Every row gives one point. The last column is the point's height on a tilted bowl or saddle (a function of degree 2), plus a little noise. Count its main directions that bend up, bend down and stay straight.

Points (10 x 3):
[0.035 0.004 0.003]
[-0.035 0.003 0.038]
[-0.027 -0.020 0.041]
[0.022 -0.023 0.009]
[0.023 0.022 -0.003]
[-0.027 0.020 0.020]
[0.065 -0.055 0.062]
[-0.023 -0.004 0.025]
[0.033 0.017 0.001]
[0.002 0.014 -0.001]
Directions: 2 up, 0 down, 0 straight

Points (17 x 4):
[0.042 0.014 0.018 -0.027]
[-0.002 -0.010 0.002 -0.017]
[-0.006 0.020 -0.023 -0.017]
[0.040 -0.027 0.057 -0.036]
[0.037 0.045 0.039 -0.049]
[-0.004 -0.016 0.013 -0.018]
[-0.017 0.020 0.030 -0.023]
[0.056 0.049 0.023 -0.047]
[-0.015 -0.018 -0.020 -0.024]
[-0.055 0.015 -0.021 -0.027]
[0.027 0.001 0.036 -0.029]
[-0.030 -0.025 -0.003 -0.024]
[0.014 0.000 -0.015 -0.016]
[0.010 0.006 0.027 -0.024]
[-0.024 0.024 0.014 -0.019]
[0.072 0.014 0.009 -0.031]
[0.027 0.045 0.007 -0.026]
Directions: 0 up, 1 down, 2 straight

Points (26 x 5):
[0.018 -0.013 0.008 -0.003 -0.024]
[-0.042 0.001 0.050 -0.017 -0.006]
[-0.003 0.027 -0.066 0.006 0.032]
[-0.050 -0.010 0.001 -0.043 0.018]
[0.009 -0.016 -0.045 -0.026 0.025]
[-0.021 -0.002 0.043 -0.020 -0.031]
[-0.010 0.014 -0.002 0.036 -0.015]
[0.034 -0.073 0.005 0.019 0.059]
[-0.001 0.039 0.018 -0.042 0.005]
[-0.013 -0.062 0.029 -0.027 -0.027]
[0.025 -0.048 -0.018 -0.026 0.014]
[0.013 -0.043 0.052 -0.008 -0.033]
[0.029 -0.008 0.021 0.019 -0.009]
[0.050 0.009 -0.051 0.030 0.069]
[0.031 -0.003 -0.021 0.002 0.007]
[-0.043 -0.018 -0.004 0.018 0.001]
[-0.019 -0.015 0.011 0.030 -0.013]
[-0.079 -0.013 0.005 -0.007 0.058]
[0.003 -0.022 -0.005 0.002 -0.020]
[0.023 -0.027 0.019 -0.021 -0.029]
[-0.033 -0.004 0.015 0.063 0.024]
[-0.022 -0.011 -0.012 -0.028 -0.012]
[0.004 -0.001 -0.051 0.030 0.014]
[0.004 0.002 0.002 0.003 -0.026]
[-0.002 0.027 -0.016 0.007 -0.011]
[-0.040 -0.018 -0.028 -0.022 0.014]
Directions: 3 up, 0 down, 1 straight

Points (41 x 7):
[-0.037 0.000 -0.022 -0.033 0.049 -0.019 0.016]
[0.024 -0.048 -0.008 0.001 -0.031 0.047 0.028]
[-0.030 0.019 0.006 0.040 -0.011 -0.031 -0.012]
[0.012 0.014 0.038 0.045 0.038 -0.037 -0.025]
[-0.034 0.015 0.031 -0.027 0.036 -0.002 0.026]
[0.005 -0.023 0.031 -0.005 0.057 -0.006 0.005]
[0.017 -0.003 0.019 0.044 -0.041 0.037 0.000]
[0.040 -0.038 -0.007 -0.026 -0.028 -0.036 0.009]
[-0.002 -0.012 0.044 -0.004 0.021 0.001 0.002]
[-0.030 -0.027 0.063 -0.017 0.005 0.027 0.012]
[0.008 -0.002 -0.040 -0.009 -0.029 -0.007 0.009]
[-0.013 -0.007 0.006 0.006 0.037 0.029 0.015]
[0.000 -0.011 0.046 -0.026 -0.051 -0.013 0.027]
[-0.039 0.000 0.000 0.028 0.030 -0.011 -0.002]
[-0.013 0.022 -0.022 -0.014 -0.013 0.055 0.025]
[-0.011 0.002 -0.019 0.015 -0.010 -0.011 -0.010]
[0.071 0.000 0.032 -0.024 -0.086 -0.017 0.101]
[-0.010 -0.020 0.014 0.021 0.018 0.055 0.009]
[0.023 -0.006 -0.040 -0.044 0.040 0.059 0.059]
[-0.025 -0.017 -0.016 0.030 -0.005 -0.009 -0.031]
[0.064 0.106 0.021 0.004 0.013 -0.018 0.062]
[-0.065 0.049 -0.003 -0.008 -0.001 -0.029 0.028]
[0.000 -0.009 0.058 -0.030 0.033 0.008 -0.006]
[-0.007 0.021 0.000 0.025 0.041 0.038 0.019]
[0.012 0.004 -0.019 -0.024 0.005 -0.005 0.010]
[-0.017 0.000 0.029 0.021 -0.007 -0.018 0.004]
[0.025 0.033 -0.013 0.015 0.012 0.024 0.021]
[-0.037 -0.028 -0.024 0.004 0.011 0.000 -0.024]
[0.012 0.008 -0.043 -0.026 0.041 -0.010 0.034]
[-0.035 0.013 -0.021 0.006 0.018 -0.015 0.000]
[-0.006 0.001 0.018 -0.009 -0.033 0.022 0.005]
[0.037 -0.001 0.025 0.059 -0.009 0.021 -0.041]
[0.017 -0.063 -0.036 -0.003 -0.036 -0.012 0.002]
[0.025 0.055 0.020 0.000 0.021 -0.006 0.025]
[-0.015 0.014 0.058 -0.020 -0.003 0.000 0.019]
[0.002 0.009 -0.018 0.045 -0.013 -0.015 -0.024]
[-0.004 0.023 0.026 0.018 0.001 0.011 0.007]
[-0.011 0.008 0.018 0.062 0.011 -0.047 -0.031]
[-0.021 0.057 0.012 0.001 0.013 0.004 0.049]
[-0.013 0.002 -0.031 -0.055 0.023 0.021 0.005]
[0.011 -0.018 0.036 0.030 -0.026 -0.022 0.006]
Directions: 3 up, 2 down, 1 straight

Points (75 x 9):
[-0.013 -0.008 0.025 -0.005 -0.006 0.017 -0.008 -0.031 0.016]
[-0.065 -0.027 0.048 -0.043 -0.020 0.051 0.016 -0.019 0.035]
[-0.007 -0.043 -0.009 -0.014 0.071 0.009 0.045 -0.023 0.012]
[0.022 0.036 0.012 0.009 0.031 -0.012 -0.058 0.032 0.052]
[-0.019 -0.038 0.060 0.014 0.009 -0.011 0.012 0.050 0.040]
[0.041 -0.018 0.005 -0.048 -0.020 -0.003 0.002 0.003 0.025]
[-0.016 -0.017 -0.026 -0.029 -0.020 -0.004 0.030 -0.011 0.003]
[0.032 -0.014 0.003 0.011 0.020 0.043 -0.011 0.001 0.019]
[-0.014 -0.019 -0.003 0.054 0.032 0.016 0.036 -0.016 -0.007]
[-0.043 0.001 0.003 -0.026 0.012 0.007 -0.003 -0.028 0.019]
[0.013 0.008 -0.008 0.021 -0.034 0.041 -0.007 -0.071 0.031]
[-0.034 0.041 0.008 -0.030 -0.007 0.021 -0.041 0.003 0.039]
[0.029 0.034 0.033 0.020 -0.016 -0.020 0.007 0.037 0.033]
[0.023 -0.006 0.059 -0.015 0.028 -0.016 -0.003 -0.021 0.032]
[-0.055 -0.019 0.060 -0.043 -0.011 -0.028 -0.021 0.010 0.054]
[-0.009 -0.075 -0.010 -0.011 -0.014 0.054 -0.037 -0.005 0.033]
[0.032 -0.036 0.016 -0.001 0.003 -0.011 0.002 0.059 0.026]
[-0.048 0.014 0.031 -0.005 -0.011 0.015 0.006 -0.045 0.024]
[0.016 0.047 0.019 0.055 -0.002 -0.061 0.038 -0.032 0.004]
[0.033 0.007 -0.035 -0.009 0.036 0.037 0.049 -0.015 0.008]
[-0.026 0.020 -0.055 0.013 -0.015 0.026 0.016 0.010 0.006]
[-0.041 0.064 -0.013 -0.006 -0.041 0.027 -0.016 0.032 0.039]
[-0.005 0.076 -0.008 0.050 -0.009 -0.021 -0.017 0.049 0.051]
[0.029 -0.014 0.000 0.022 0.005 0.019 -0.042 0.013 0.028]
[-0.013 -0.024 0.009 0.016 0.033 -0.005 0.006 -0.008 0.001]
[-0.020 -0.031 0.027 0.002 0.013 0.029 -0.039 -0.003 0.030]
[-0.005 -0.082 -0.021 0.054 0.011 0.046 0.007 -0.053 0.018]
[0.046 0.009 -0.004 -0.039 -0.019 0.028 0.040 -0.001 0.019]
[0.014 0.023 -0.035 0.042 -0.002 -0.044 -0.037 -0.035 0.022]
[-0.014 0.035 0.003 0.008 0.010 -0.021 -0.001 -0.009 0.010]
[-0.007 -0.028 0.034 0.039 0.037 -0.015 -0.039 0.018 0.032]
[-0.019 -0.009 0.011 0.000 -0.012 0.008 -0.023 -0.031 0.018]
[0.006 0.018 0.012 -0.014 0.003 -0.017 -0.022 -0.064 0.032]
[0.001 0.030 0.000 0.021 0.005 0.019 -0.018 0.040 0.023]
[0.019 0.015 0.017 0.021 -0.004 0.004 -0.004 0.028 0.017]
[-0.019 -0.006 0.022 -0.011 -0.006 -0.029 -0.024 -0.036 0.027]
[0.009 -0.039 0.008 0.016 -0.030 0.004 -0.037 -0.086 0.046]
[-0.066 0.020 -0.022 -0.028 0.043 0.007 -0.037 0.000 0.044]
[-0.004 0.007 -0.018 0.040 -0.018 -0.048 0.021 -0.045 0.001]
[0.011 -0.005 -0.019 -0.005 -0.020 -0.038 0.009 0.060 0.019]
[0.040 0.004 -0.043 -0.002 -0.025 -0.015 0.016 -0.001 0.008]
[0.015 0.014 0.042 0.040 0.021 -0.033 -0.025 -0.027 0.021]
[0.007 -0.015 0.015 0.055 -0.026 0.032 0.004 -0.012 0.010]
[0.001 -0.034 -0.002 0.035 -0.018 -0.006 -0.010 0.026 0.012]
[-0.010 0.018 0.027 -0.033 -0.021 0.011 0.030 -0.025 0.017]
[-0.018 0.007 0.003 -0.010 -0.014 0.017 -0.030 0.029 0.023]
[0.003 0.022 0.034 -0.100 -0.032 0.004 -0.030 0.004 0.061]
[0.000 -0.021 0.039 -0.031 0.008 0.012 0.022 0.020 0.019]
[0.003 -0.027 -0.038 0.011 -0.027 -0.003 0.044 0.000 -0.007]
[-0.018 -0.020 -0.014 0.051 -0.038 -0.017 -0.027 0.036 0.030]
[0.039 0.066 0.009 0.007 -0.024 0.060 0.036 0.030 0.044]
[0.016 -0.062 -0.035 0.030 -0.005 -0.021 -0.018 0.018 0.010]
[-0.053 0.037 -0.043 0.013 -0.016 -0.017 -0.055 -0.011 0.056]
[-0.002 -0.002 0.021 -0.044 -0.042 0.044 -0.016 0.020 0.029]
[0.019 -0.028 0.026 -0.008 -0.036 0.007 -0.012 0.028 0.028]
[0.033 0.013 0.003 0.021 0.035 -0.015 -0.028 0.014 0.022]
[-0.036 -0.025 0.001 0.052 -0.003 0.019 0.036 0.025 0.003]
[0.003 0.021 0.015 0.023 -0.005 0.038 -0.001 -0.020 0.015]
[-0.008 -0.008 0.052 -0.034 0.003 0.048 -0.028 -0.025 0.048]
[-0.032 0.021 -0.052 0.017 -0.002 -0.023 0.035 -0.016 0.005]
[0.040 0.001 -0.024 0.005 -0.001 -0.027 -0.044 0.023 0.032]
[0.012 0.018 -0.036 -0.006 0.006 0.000 -0.039 0.037 0.027]
[0.003 0.028 -0.014 -0.012 0.026 -0.013 0.052 -0.012 0.001]
[-0.025 -0.030 -0.012 0.006 -0.018 -0.031 0.016 0.038 0.010]
[0.038 0.007 -0.051 0.029 -0.014 -0.033 -0.029 0.046 0.031]
[0.044 0.007 -0.009 0.034 -0.008 0.028 -0.035 0.003 0.030]
[-0.068 0.020 0.026 0.005 -0.004 -0.005 -0.029 0.013 0.039]
[-0.035 0.028 -0.008 -0.021 -0.032 -0.048 0.012 -0.003 0.027]
[-0.044 0.000 -0.021 0.010 0.046 -0.013 0.012 -0.009 0.006]
[0.089 0.015 0.013 0.028 -0.027 0.003 -0.029 -0.008 0.056]
[0.043 -0.041 -0.044 0.000 0.014 -0.007 0.005 -0.026 0.006]
[0.017 0.038 0.046 0.010 0.065 -0.037 -0.022 -0.016 0.038]
[-0.011 -0.002 -0.030 0.025 -0.032 -0.026 0.016 0.038 0.010]
[-0.008 -0.004 -0.015 0.016 0.001 0.005 -0.042 -0.004 0.020]
[0.006 0.036 -0.017 -0.007 0.010 0.017 -0.011 0.020 0.016]
Directions: 7 up, 0 down, 1 straight
